Each row is a point. Each copy is the shape, with its points in the same order, turned, moved and blurred by noise. Is it also mirrored, or only turned?

Shape (6 x 3)
[[ 0.19  0.23 -0.11]
 [-0.02  0.92  0.26]
 [-0.32 -0.60  0.23]
 [ 0.30  0.59 -0.58]
 [-0.54 -0.56 -0.65]
 [ 0.16 -0.07  0.06]]
Copy 1 (6 x 3)
[[ 0.09  0.13 -0.14]
 [ 0.51  0.48  0.43]
 [-0.68 -0.49  0.20]
 [ 0.59  0.18 -0.45]
 [-0.14 -1.03 -0.26]
 [-0.24  0.05 -0.07]]
Copy 1 is: mirrored
Copy 2 (6 x 3)
[[-0.05  0.19 -0.22]
 [-0.32  0.62  0.44]
 [ 0.37 -0.81  0.17]
 [ 0.10  0.63 -0.47]
 [ 1.05 -0.49 -0.33]
 [ 0.00 -0.27 -0.10]]
Copy 2 is: mirrored

Shape (9 x 4)
[[-0.01 -0.09 -0.17  0.10]
 [-0.11 -0.07 -0.11  0.27]
 [-0.29 -0.55  0.58  0.38]
 [-0.25 -0.53 -0.04  0.04]
 [ 0.49 -0.07  0.40  0.40]
 [-0.23  1.22 -0.21 -0.49]
 [-0.26 -0.05  0.14  0.32]
 [-0.16 -0.15  0.16 -0.24]
 [-0.08 -0.35  0.77 -1.22]]
Copy 1 (9 x 4)
[[-0.11 -0.27 -0.25  0.08]
 [-0.01 -0.30 -0.25  0.31]
 [-0.03 -1.06  0.12  0.38]
 [ 0.17 -0.63 -0.25  0.06]
 [-0.78 -0.59 -0.15  0.35]
 [-0.28  0.91  0.55 -0.20]
 [-0.06 -0.41  0.06  0.37]
 [-0.09 -0.44  0.07 -0.20]
 [-0.27 -0.84  0.62 -1.12]]
Copy 1 is: mirrored
Copy 2 (9 x 4)
[[ 0.24  0.15 -0.03  0.06]
 [ 0.21  0.10 -0.03  0.25]
 [ 0.61 -0.40  0.44  0.60]
 [ 0.67 -0.11  0.00  0.14]
 [ 0.15  0.31  0.75  0.30]
 [-0.99 -0.15 -0.37 -0.53]
 [ 0.18 -0.13  0.07  0.39]
 [ 0.25 -0.27  0.15 -0.14]
 [ 0.48 -0.93  0.65 -0.96]]
Copy 2 is: only turned
Copy 3 (9 x 4)
[[ 0.07  0.18 -0.02 -0.26]
 [ 0.05  0.26 -0.16 -0.13]
 [ 0.70  0.76  0.09  0.19]
 [ 0.31  0.57  0.12 -0.38]
 [ 0.66 -0.15 -0.23  0.28]
 [-1.05 -0.43  0.54  0.19]
 [ 0.10  0.45 -0.06  0.12]
 [ 0.13  0.21  0.42 -0.13]
 [ 0.56  0.05  1.48 -0.13]]
Copy 3 is: mirrored
